Every row gives one point. The ring and each string are closed loops that go straight from each point to the next, and from the last back to the first. Before rounding, they use only three directions, however many columns there are. Count how often each string passes through the ring. Passing back the other way cancels.
In the rows, zero is written as 128.

Ring, 6 rows:
[[115 101  71 133]
 [152 113 103 145]
 [167 136 132 153]
 [140 156 151 145]
 [112 146 141 134]
 [ 92 118  95 125]]
String, 13 rows:
[[134 121 107 140]
 [127 105  96 135]
 [103  89  62 126]
 [ 87  97  53 123]
 [ 90 111  58 127]
 [111 122  82 135]
 [121 123 108 135]
 [108 107  92 129]
 [125 118 107 136]
 [133 103 108 135]
 [157  99 102 144]
 [166 110  93 151]
 [147 121  92 147]]
Times through: 2

Ring, 7 rows:
[[153  97 163 106 132 129]
 [132  96 138 130 109 131]
 [117 118 125 163  90 139]
 [121 134 133 183  88 152]
 [141 137 157 175 104 159]
 [156 133 175 143 125 149]
 [161 119 178 113 137 135]]
String, 18 rows:
[[143 135 162 130 123 133]
 [158 136 182 100 145 123]
 [169 106 185  90 150 128]
 [166  85 173 104 138 136]
 [148 102 157 127 121 138]
 [138 120 151 134 115 134]
 [130 112 142 119 115 121]
 [129 121 142 134 110 129]
 [117 121 128 142 100 126]
 [103 114 108 171  78 136]
 [114 115 119 184  79 151]
 [116 124 124 194  79 157]
 [133 117 141 181  93 160]
 [136 125 150 151 109 143]
 [132 143 151 154 108 140]
 [141 125 155 152 111 146]
 [153 114 164 156 114 158]
 [156 117 169 146 121 153]]
Times through: 2
String:
[[117 145 135 167  95 139]
 [113 148 127 204  77 158]
 [128 134 139 204  83 169]
 [140 119 150 177  99 162]
 [139 127 153 162 106 151]
 [146 121 158 167 107 159]
 [158 127 171 181 110 174]
 [158 138 177 163 119 162]
 [170 132 189 155 129 165]
 [165 113 178 146 125 158]
 [149 117 162 141 119 146]
 [156 114 169 134 125 145]
 [173 104 187 114 142 145]
 [175 111 194  84 157 127]
 [156 121 175  94 143 121]
 [152 116 169  98 138 121]
 [163  88 173  84 145 123]
 [164  67 166 101 135 136]
 [152  77 156  99 130 127]
 [136 104 147 106 123 118]
 [135 115 147 132 114 132]
 [140 104 148 142 110 142]
 [134  87 135 144 103 142]
 [135 102 141 149 104 144]
 [130 123 143 144 107 135]
 [114 128 127 154  95 131]
 [129 129 144 146 107 135]
 [110 140 124 168  88 135]
 [109 148 126 171  88 136]]
Times through: 0

Ring, 9 rows:
[[125 128 153 138 151 121 184  88]
 [128 123 147 137 152 128 157 102]
 [135 122 135 133 149 137 124 122]
 [145 131 122 125 143 143 110 133]
 [148 140 116 120 132 141 113 137]
 [143 142 115 123 116 134 117 142]
 [135 140 122 128 105 125 129 139]
 [127 138 135 134 111 118 157 120]
 [124 134 151 138 139 117 192  89]]
String (25 x 8):
[[134 130 136 132 139 130 143 116]
 [132 119 131 136 132 134 107 138]
 [139 118 127 132 143 142  95 140]
 [147 130 127 124 158 145 120 121]
 [143 136 130 125 150 138 142 113]
 [136 129 128 131 129 134 119 133]
 [139 134 131 128 141 133 141 117]
 [148 133 126 123 158 145 122 121]
 [146 127 128 125 162 147 114 123]
 [141 132 136 127 161 138 150 104]
 [135 131 136 131 145 132 147 112]
 [128 119 138 139 134 129 126 126]
 [122 119 156 142 157 123 174  90]
 [123 132 167 139 172 117 230  54]
 [128 137 153 135 154 119 205  76]
 [131 132 136 133 131 126 148 117]
 [123 128 140 139 119 119 151 119]
 [119 138 154 139 129 109 211  83]
 [124 143 154 135 138 111 219  75]
 [127 140 149 134 140 117 201  84]
 [121 143 164 137 152 108 249  53]
 [119 129 154 141 137 114 191  89]
 [127 127 139 137 129 125 145 118]
 [134 134 141 131 146 128 166 101]
 [132 130 148 134 160 128 177  89]]
Times through: 2

Ring:
[[124 139 131 122 132 131 143 111 137]
 [127 136 124 110 137 101 128  98 110]
 [129 132 114 105 143  72 109  86  82]
 [129 130 111 109 146  66 103  84  76]
 [126 133 111 125 148  77 103  91  85]
 [123 142 117 141 149 102 109 105 104]
 [119 156 128 158 148 139 123 124 133]
 [117 161 137 163 143 168 141 136 160]
 [118 154 140 154 135 175 153 136 171]
 [120 146 137 141 131 162 155 127 164]]
String, 20 rows:
[[126 118 108 114 140  73 113  84  89]
 [133 123 103  89 148  30  89  67  46]
 [133 125 107  87 145  38  95  69  53]
 [126 119 113 111 136  83 122  88 100]
 [130 124 109  98 142  57 105  78  71]
 [132 137 110  99 150  49  92  78  57]
 [127 145 118 120 149  85 105  96  88]
 [124 133 117 128 142  99 118  99 107]
 [123 132 116 133 143 103 119 102 111]
 [123 148 123 139 146 116 119 111 116]
 [121 163 128 155 153 132 115 123 123]
 [117 169 134 172 151 161 125 137 147]
 [117 151 131 162 142 157 137 130 154]
 [122 146 127 139 142 128 129 115 129]
 [120 172 137 160 151 154 125 134 141]
 [117 177 137 177 154 166 123 141 148]
 [118 143 123 157 145 133 125 119 134]
 [120 134 114 148 147 107 114 106 113]
 [124 128 107 133 149  76 101  91  86]
 [125 123 109 122 144  76 109  88  90]]
Times through: 1
String:
[[121 135 135 132 125 157 161 121 166]
 [122 127 126 127 129 131 147 109 143]
 [124 146 127 129 141 121 128 111 123]
 [125 144 126 123 140 114 127 107 117]
 [124 128 120 124 135 111 132 102 122]
 [129 124 114 101 137  75 119  84  91]
 [134 136 111  86 148  40  92  73  50]
 [130 140 114 107 149  66 100  86  72]
 [125 146 122 127 145 104 116 104 106]
 [125 130 115 124 142  92 117  96 102]
 [126 119 103 120 146  63 102  82  78]
 [126 133 104 129 155  59  87  85  66]
 [124 145 111 142 157  81  91  99  82]
 [121 143 116 150 151 108 109 109 109]
 [120 140 121 148 143 125 125 114 128]
 [121 147 126 145 144 130 127 116 130]
 [120 172 136 159 152 151 122 132 137]
 [117 176 142 173 149 179 136 146 163]
 [115 158 140 169 138 186 153 143 179]
 [119 144 132 150 136 155 146 126 157]
 [120 145 131 143 137 145 141 121 146]
 [120 161 140 146 138 164 145 132 157]
 [119 153 147 145 127 189 170 139 188]]
Times through: 1

Ring (6 x 11):
[[113 140 145  88 162 138  95  97 128 172 161]
 [116 141 146  96 129 135 100  73 125 140 134]
 [128 153 124  99 121 145 115  98 134 122  90]
 [119 138 116 102 138 153 131 139 139 137  91]
 [104 118 126 103 150 151 134 150 135 155 117]
 [104 124 137  94 169 146 115 135 132 178 153]]
String (31 x 11):
[[119 143 132  95 142 144 110 106 132 146 121]
 [111 131 141 102 122 139 114  90 127 132 119]
 [105 120 151 107 107 134 115  73 122 121 121]
 [111 130 139 100 133 141 115 101 128 141 125]
 [120 148 138  91 146 140 100  92 130 152 135]
 [127 163 141  81 163 138  82  81 129 169 156]
 [115 146 153  83 165 134  83  79 125 177 176]
 [ 99 117 153  98 145 136 108  97 123 161 159]
 [100 115 145 102 137 140 119 108 126 150 139]
 [101 118 143  99 148 141 117 116 128 160 145]
 [ 95 109 145 102 150 142 122 124 127 163 149]
 [107 124 137 101 141 143 120 116 130 150 128]
 [115 139 129  92 164 148 112 130 135 168 136]
 [112 136 125  88 187 152 115 156 138 190 149]
 [ 99 114 132  97 173 150 127 158 135 181 147]
 [ 87  94 140 106 156 147 136 153 130 169 146]
 [ 97 109 141 106 134 143 128 121 128 146 129]
 [111 132 133  95 158 146 115 128 133 164 137]
 [115 141 130  86 183 148 106 138 136 187 155]
 [114 145 135  77 208 147  94 141 136 213 184]
 [111 142 143  79 199 142  89 123 131 208 190]
 [118 152 144  76 193 140  81 106 130 202 187]
 [131 173 140  70 195 140  70  93 132 200 183]
 [113 142 156  87 154 131  84  69 122 168 173]
 [104 122 154 101 125 133 107  76 121 140 142]
 [109 127 140 101 132 141 116 102 128 141 125]
 [123 150 132  91 147 143 104 102 132 151 126]
 [134 168 136  88 134 138  89  68 130 137 121]
 [123 148 144  99 107 134 101  57 125 115 110]
 [110 128 147 107 101 134 115  69 123 112 109]
 [111 129 140 103 121 139 116  93 127 130 116]]
Times through: 4
String (31 x 11):
[[119 149 132  82 188 147  98 130 135 192 161]
 [120 148 131  88 166 145 103 118 134 170 141]
 [104 121 143 101 140 141 117 109 127 151 137]
 [ 97 113 153 100 144 137 112 101 123 159 157]
 [116 148 147  79 184 138  83  99 128 194 185]
 [125 163 140  74 192 141  79 103 132 197 179]
 [120 150 137  84 171 143  95 108 132 177 155]
 [107 126 140  99 142 141 114 109 129 152 135]
 [ 97 111 147 104 134 139 121 108 125 148 139]
 [103 126 145  88 179 142 103 124 129 191 175]
 [108 134 137  83 200 147 102 144 134 207 180]
 [117 145 126  83 194 151 105 149 138 196 157]
 [115 138 130  94 157 147 114 127 134 161 130]
 [103 117 137 104 136 144 126 122 130 145 123]
 [ 93  98 137 113 127 146 142 136 129 138 115]
 [100 107 119 111 137 155 151 166 138 141  95]
 [122 142 107  99 152 159 134 162 144 148  88]
 [126 150 113  95 151 154 123 140 141 147  97]
 [123 149 122  94 149 149 115 124 137 149 111]
 [135 163 106  93 149 156 121 140 144 142  84]
 [144 175  94  92 149 162 125 151 149 135  63]
 [118 135 116 107 123 152 137 135 138 122  77]
 [109 122 129 107 124 147 132 123 132 129  99]
 [114 133 129 100 138 147 122 121 133 142 112]
 [123 147 119  95 151 152 120 135 139 150 106]
 [119 139 109  99 155 158 135 163 143 152  94]
 [100 108 121 109 144 155 148 167 137 148 103]
 [ 88  92 137 114 131 147 145 144 129 143 119]
 [ 94 102 140 109 134 144 134 129 128 146 127]
 [ 93 104 139 102 159 146 129 146 130 171 148]
 [109 135 133  83 200 149 105 151 136 206 173]]
Times through: 2
